Rows are points. The ring and each string are closed loops that go straight from each point to the next, and from the last back to the first. Before rounding, they use only three directions, however many columns there are. How many times does the string pass through the ring? Passing back the other way cancels.
(in the rows, 128 means zero)

Ring, 7 rows:
[[166 150 113]
 [131 155 119]
 [102 146 133]
 [ 93 127 158]
 [121 111 166]
 [159 108 143]
 [178 123 122]]
String:
[[144 133 136]
 [154 131 117]
 [159 133 102]
 [146 139 129]
 [151 153 136]
 [160 175 118]
 [150 164 104]
 [142 144 100]
 [137 130 117]
 [150 148 134]
 [174 160 123]
 [198 153 100]
 [176 126  92]
 [143 127 127]
 [165 143 146]
 [188 144 139]
 [180 143 138]]
Times through: 2
String, 14 rows:
[[131 124 173]
 [139 104 182]
 [147  91 153]
 [145  93 131]
 [138 118 134]
 [142 123 153]
 [139 115 175]
 [121 106 186]
 [104 102 165]
 [102 104 141]
 [119 123 147]
 [119 131 166]
 [103 122 184]
 [120 130 191]]
Times through: 2

Ring (7 x 8):
[[167 115 143 164 132 144  95 155]
 [164 152 140 150 128 129  97 157]
 [130 171 140 123 121 109 103 140]
 [ 95 149 134 106 118 108 112 110]
 [ 85 112 128 109 120 123 116  93]
 [101  72 133 133 127 142 110 101]
 [129  67 142 154 132 150 101 124]]
String (27 x 8):
[[ 92 103 142 120 123 122 107 108]
 [112 117 127 124 123 131 113 108]
 [105 126 109 111 120 133 124  90]
 [ 62 133 131  89 115 104 119  84]
 [ 61 133 159  97 117  91 104 108]
 [ 89 131 152 113 121 105 103 119]
 [118 129 130 125 123 126 110 117]
 [110 149 112 108 118 124 122  99]
 [ 68 163 136  86 113  92 115  97]
 [ 61 156 143  85 114  89 112  99]
 [ 61 151 136  85 113  94 117  91]
 [ 57 128 160  96 117  91 104 107]
 [ 86 119 147 113 121 111 106 111]
 [125 123 118 127 124 137 115 110]
 [108 113 131 124 123 129 111 110]
 [117 113 105 121 122 145 124  91]
 [ 70  69 120 110 122 138 123  69]
 [ 58  51 156 119 125 124 105  92]
 [ 78  67 164 129 127 122  97 113]
 [116 100 131 133 126 137 110 112]
 [122  92 110 132 126 153 120  95]
 [107  66 112 132 126 157 122  84]
 [ 84  50 142 131 127 141 108  94]
 [ 75  58 163 130 127 125  98 109]
 [114 102 132 131 125 135 110 111]
 [114 109 140 132 125 129 105 120]
 [ 67  80 159 117 124 115 102 104]]
Times through: 4
String, 15 rows:
[[178 101 175 185 138 139  75 188]
 [146 115 165 158 131 126  86 162]
 [132 122 145 141 127 128  99 137]
 [143 132 126 138 126 137 108 129]
 [134 136 144 137 126 123 100 140]
 [130 167 166 132 124  99  88 162]
 [129 197 165 122 121  87  89 165]
 [120 167 165 126 123  96  90 155]
 [128 138 143 133 125 121 101 136]
 [143 137 116 134 125 139 114 121]
 [162 152 110 139 125 143 114 129]
 [149 134 129 143 127 137 105 135]
 [146 121 158 154 130 127  89 158]
 [166 108 172 174 136 133  78 180]
 [185 105 152 181 137 150  86 173]]
Times through: 0

Ring:
[[181 134 116 128 130 111 116 156  92  96  99 135]
 [162 133 122 136 118  90 110 178 101 110 115 159]
 [139 127 140 138 111  78 112 173 117 121 137 166]
 [106 119 167 136 107  74 121 146 140 133 165 162]
 [ 82 112 172 131 112  95 136 103 148 139 168 136]
 [ 85 112 156 128 122 122 146  79 137 134 148 113]
 [106 116 142 124 131 137 147  75 123 122 127 100]
 [143 123 132 121 137 138 139  92 108 105 109 100]
 [176 131 123 123 135 124 125 130  96  94  99 117]]
String:
[[ 68 106 199 126 113  95 144  74 166 141 188 125]
 [116 117 167 126 121 102 133 106 136 121 152 127]
 [118 121 135 131 123 117 134 115 117 123 127 126]
 [ 90 116 122 128 132 151 152  70 115 131 115  96]
 [106 115 136 119 140 159 156  48 119 118 116  77]
 [130 120 129 119 141 155 149  66 109 109 105  83]
 [147 125 108 120 145 162 145  79  93 102  85  83]
 [184 127 146 113 143 132 132  97 106  84 108  94]
 [182 128 156 117 134 109 124 120 113  88 123 116]
 [153 127 129 127 128 115 126 131 105 106 113 127]
 [154 131 106 132 129 123 125 142  92 109  96 129]
 [188 140  79 134 132 122 113 177  68  97  69 140]
 [196 137 130 130 123  85 104 185  97  92 111 156]
 [159 127 159 127 119  84 115 151 122 106 140 148]
 [142 127 134 133 119  97 119 152 112 116 126 147]
 [132 130 110 142 114  96 116 173 101 125 115 161]
 [122 127 130 145 104  72 110 188 116 132 139 181]
 [122 120 189 135 101  48 110 166 150 127 183 178]
 [121 119 179 130 111  74 121 137 143 123 168 153]
 [115 120 149 132 117  98 128 128 127 126 143 140]
 [ 99 113 190 129 110  78 129 116 155 131 180 146]
 [ 60 106 195 131 107  87 141  89 166 148 191 138]]
Times through: 3
String, 23 rows:
[[ 86 110 190 126 114  93 139  89 157 134 178 129]
 [ 75 107 191 125 116 102 145  73 160 137 179 120]
 [ 54 104 175 125 122 129 158  44 155 144 166 100]
 [ 71 112 125 129 130 154 157  59 122 139 122  94]
 [104 119 120 130 130 141 144  90 111 126 113 107]
 [114 118 124 122 139 158 152  63 110 117 106  84]
 [150 120 157 113 141 138 143  70 120  97 123  86]
 [161 125 138 116 142 141 139  85 107  94 106  90]
 [171 129 115 118 146 152 138  94  91  91  86  88]
 [182 128 146 115 141 127 130 104 107  86 110 101]
 [164 126 148 120 133 116 128 113 113  97 121 114]
 [139 125 127 128 128 122 131 119 108 112 114 121]
 [133 127  99 130 134 144 137 112  93 115  91 110]
 [144 124 118 120 142 153 144  82 100 104  96  88]
 [133 119 144 117 140 145 147  67 117 106 117  86]
 [125 118 158 122 129 119 138  90 128 114 138 110]
 [116 119 147 127 125 118 137 101 124 121 134 119]
 [ 94 117 129 131 125 132 144  92 119 132 125 114]
 [ 75 113 139 132 122 129 147  83 130 140 137 115]
 [115 121 137 131 122 113 132 118 120 124 130 130]
 [ 77 114 139 135 117 119 142  99 130 142 141 127]
 [ 64 110 161 134 113 108 143  90 146 147 162 130]
 [ 65 104 212 126 109  83 141  79 175 143 201 133]]
Times through: 2

Ring (6 x 14):
[[123 134 124 115 124 144 107 145 129 105 102 130 136 103]
 [129 136 108  96  87 172  93 122 165  87 100 132 137 103]
 [131 138 113 108  90 157 120  98 162 128 123 135 124 128]
 [122 134 131 136 134 110 164 109 112 170 140 127 105 155]
 [114 131 145 153 170  82 179 136  73 180 138 122 102 155]
 [118 132 143 145 165  98 154 144  86 162 127 127 117 134]]
String (33 x 14):
[[119 132 124 114 132 141 104 160 119  91  93 125 136  98]
 [127 135 120 107 114 159  90 145 144  93  95 133 145  91]
 [128 135 115 100 103 169  82 141 155  83  92 134 147  88]
 [124 133 107  88  95 179  68 157 157  44  74 126 149  76]
 [120 132 113 101 109 156  97 151 136  71  88 122 134  98]
 [120 132 123 118 125 133 126 139 121 113 109 124 122 120]
 [130 137 120 114 106 150 116 113 150 129 119 136 130 119]
 [138 140 109  97  75 180  91  97 186 113 114 142 141 107]
 [136 139 100  86  62 191  81 101 194  86 103 138 141 101]
 [131 137 101  88  69 183  90 108 182  82 101 133 135 106]
 [117 131 119 112 120 137 124 142 122  97 103 120 120 119]
 [122 134 123 119 121 134 130 127 126 125 116 127 120 126]
 [135 139 118 115  93 152 126  86 164 154 135 141 125 134]
 [138 141 117 116  86 153 132  70 173 169 144 144 122 143]
 [133 139 117 117  90 144 145  74 161 165 144 137 112 152]
 [119 133 123 122 122 123 149 121 118 133 123 122 108 142]
 [115 131 126 125 134 117 147 137 105 124 116 119 110 136]
 [123 134 128 128 129 123 144 119 120 149 127 129 116 137]
 [128 137 136 143 133 108 170  91 120 201 154 136 107 161]
 [120 134 145 159 159  78 201 100  86 221 163 128  91 181]
 [111 130 147 160 176  67 202 128  62 197 149 118  88 174]
 [107 128 139 143 168  86 173 154  66 144 122 112  99 148]
 [116 131 131 131 144 112 147 141  99 135 118 121 113 134]
 [124 135 135 137 140 114 151 119 112 167 134 132 116 140]
 [123 135 150 160 169  84 180 114  86 216 155 134 108 159]
 [116 132 159 171 195  63 192 135  56 218 152 128 102 161]
 [110 129 154 162 194  69 179 157  51 182 133 121 106 148]
 [110 128 140 141 170  94 154 164  71 134 113 117 112 131]
 [117 132 130 128 141 119 139 143 104 127 114 123 118 127]
 [124 135 135 135 143 118 139 128 113 158 127 133 123 129]
 [128 136 137 137 142 122 133 125 119 165 129 138 129 125]
 [123 134 129 126 132 127 132 131 119 137 119 130 123 125]
 [116 131 127 121 140 127 122 159 106 103 100 121 126 111]]
Times through: 4

Ring:
[[148 104 145 165 143 142 117 128 118 131 136  97 140 136]
 [161 106 146 157 115 143 112 107 123 126 142 107 164 140]
 [149 120 137 126  81 138 107  89 127 114 133 127 178 140]
 [ 93 135 120 103 103 132 113 113 118  94  98 125 144 129]
 [ 62 136 114 108 147 129 121 147 109  94  80 111 104 122]
 [ 67 128 120 126 175 128 124 167 108 111  87 101  85 120]
 [101 114 132 151 179 132 123 164 112 129 109  95  94 125]]
String (29 x 14):
[[ 92 134 121 102 121 121 110 133 125 122 103 133 120 125]
 [107 124 128 124 130 130 114 132 120 120 111 118 126 129]
 [ 45 133 113 122 172 139 130 159  95  74  67  87  92 120]
 [ 33 134 111 123 188 137 133 173  93  76  61  84  77 117]
 [ 86 124 125 131 155 135 122 147 109 104  96 100 109 126]
 [115 122 130 126 133 126 112 135 124 132 118 122 123 128]
 [ 93 123 127 129 168 119 116 166 121 144 108 116  86 121]
 [ 61 117 124 154 223 132 132 198  99 120  86  78  54 117]
 [ 67 111 128 168 225 142 137 191  92 105  86  63  66 120]
 [ 93 113 131 157 181 143 128 159 102 105 100  80 102 127]
 [104 114 132 151 162 142 124 145 107 107 106  89 116 129]
 [115 105 139 171 179 146 127 154 105 115 114  77 111 130]
 [137  98 146 183 176 147 125 149 108 127 129  77 120 134]
 [159 101 149 168 144 138 114 131 123 146 145 102 138 136]
 [167  98 151 172 136 143 114 121 122 140 148  99 150 139]
 [153  97 149 183 143 158 123 116 107 104 133  76 158 141]
 [146 107 143 161 127 149 118 113 114 110 130  95 157 139]
 [138 110 141 155 123 149 118 111 112 103 125  95 159 138]
 [172 105 148 159  91 154 113  82 119 104 144 102 194 146]
 [183 110 148 141  66 144 103  72 132 122 153 126 202 146]
 [169 117 142 126  69 134 101  82 136 132 147 138 187 142]
 [147 121 136 126  71 146 109  77 122  94 128 120 192 142]
 [122 124 130 124  90 147 115  91 114  82 111 111 174 138]
 [119 124 130 122 107 135 112 111 121 108 115 120 151 133]
 [128 127 130 112  95 126 105 109 131 127 124 137 151 133]
 [113 135 123  96  83 127 106 101 129 110 112 141 156 132]
 [113 131 125 104 100 124 107 115 128 121 114 137 142 130]
 [119 126 129 114 111 124 108 122 129 132 120 134 136 130]
 [ 83 138 117  97 116 124 112 129 121 108  95 131 124 125]]
Times through: 1
